Rows are points. Any point is a mix of the corners, with weights that add up to 1. It lies inside the corners' shape when no weight is negative. Say inside or outside, and name the corners with a negative weight.

Corners:
(1): [ 6.2 -2.7]
(2): [-2.6  1.2]
(3): [-2.1  5.6]
Points:
[-2.2  1.3] -> inside
[1.7 2.6] -> outside (2)
[1.7 1.6] -> inside
[-0.9  4.1] -> inside
[ 1.6 -1.2] -> outside (3)
[2.8 0.5] -> inside
[ 5.4 -2.2] -> inside
[-2.0  1.5] -> inside

Corners:
(1): [ 2.5 -3.2  1.8 -1.0]
(2): [0.3 3.7 5.2 0.4]
(3): [ 5.6  1.2 -6.0 -4.0]
(4): [ 1.3  2.5 -4.3  0.3]
(5): [ 5.8 -1.6 -3.9  0.4]
Points:
[ 1.9  2.2  0.8 -1.1] -> outside (5)
[ 3.3  2.3 -2.3 -0.6] -> outside (1)
[ 2.9  0.9 -3.6  0.2] -> inside
[ 3.0  1.9 -4.2 -0.2] -> outside (1)
[ 3.8 -1.6 -1.2 -1.1] -> inside
[ 4.1  0.9 -4.4 -0.2] -> outside (1)

Corners:
(1): [ 5.5 -2.4  1.3  2.3 -0.7 -0.7  0.1  0.6]
(2): [-4.1  4.0 -1.1  2.6 -2.7  2.1  3.9  2.4]
(3): [-3.6  1.7 -0.6  3.6  2.2 -2.7  3.6  4.4]
(4): [-3.9 -2.4  2.2 -0.5 -3.0 -2.6  2.5  5.1]
(5): [-1.7 -5.7 -5.3  2.4 -0.8 -3.8 -1.1  2.7]
(6): [-3.5 -2.3 -0.2  3.6  1.8 -0.3  0.5 -1.7]
(7): [13.4 -0.6  4.5 -1.8  2.5 -1.4 -7.5  1.1]
(8): [ 0.4  1.7 -2.3 -0.4 -2.6 -3.6  0.5 -7.6]
(9): [-1.7 -4.7 -2.8 -2.9 -1.2 -2.5  2.5  3.4]
Points:
[-0.4 -0.3  0.1  0.9 -0.6 -1.8  1.4  0.1] -> outside (5)
[-2.9  2.2 -0.9  2.0 -2.1  0.8  2.9  2.2] -> inside
[ 1.3 -1.6  0.3  0.9 -0.5 -1.4  1.0  4.0] -> outside (6, 8)
[-3.8  2.7  3.3  3.2  1.1 -0.3  1.5 -0.9] -> outside (1, 5, 9)
[-3.0 -1.4 -2.4  0.1 -2.9 -3.4  2.8  0.9] -> outside (6, 7)
[-0.4 -1.6 -0.6  2.2 -0.5 -2.0 -0.2  1.5] -> outside (9)

Corners:
(1): [-3.2  0.9  2.6  1.2 -0.1  1.9 -1.9 -0.1 10.5  1.8  0.2]
(2): [-2.7  5.6  0.8  1.6 -5.2  2.5 -2.2  1.2 -1.1 -0.7 -1.8]
(3): [-2.3 -0.1 -3.1  0.4  4.0  0.1 -0.2 -0.4  0.7  0.8 -9.4]
(4): [13.7 -1.0 -2.3  1.2  4.9  2.2  0.4 -5.6  1.2  4.4 -4.3]
(5): [-3.0 -2.3 -1.7 -3.9  2.8  0.6  1.6  2.0  1.7 -9.0 -0.4]
(6): [ 2.7 -3.9 -6.1 -0.3  3.4  0.3  8.0  0.0  4.0  1.8  3.2]
(7): [-4.3 -3.2 -5.3 -0.6 -5.5 -4.2  0.3  1.9 -0.1  2.8  3.5]
(8): [-1.9 -1.1 -0.2  3.3  4.2 -4.2  5.5  0.3  1.3 -1.4 -0.2]
(9): [-2.3  0.1 -2.0 -0.5  1.3 -3.1 -0.5  0.2  1.9  4.0  3.6]
(10): [-1.5  0.4 -2.7  2.2  2.5  0.4 -1.7  1.6 -0.1  0.8 -1.4]
(11): [-5.6  1.6  8.8  1.9  0.8 -0.9 -2.0  2.1  0.8  0.6 -1.3]
(12): [-0.8 -2.5 -1.5  1.5 -1.0  0.7  1.2 -4.5  2.7  1.9  1.9]
Points:
[ 2.7 -1.4 -3.7  1.0  4.2 -0.3  4.3 -1.4  0.1 -0.4 -1.0] -> outside (1, 7, 11)
[-2.9 -1.7 -0.1  1.0 -0.6 -1.0 -0.9 -0.7  1.7  0.3 -1.6] -> outside (2, 6, 9)
[-2.4 -0.8 -1.6  0.7 -0.1 -1.1 -0.3  1.0  0.8  1.0  0.0] -> inside
[ 1.9 -1.4 -0.6  1.6  1.6  0.1  3.3 -0.5 -0.4 -0.5  0.0] -> outside (1, 3, 9)
[ 1.4  0.3 -1.4  1.3  1.5  0.7  0.3 -1.3  0.4  1.1 -1.3] -> outside (1, 7)
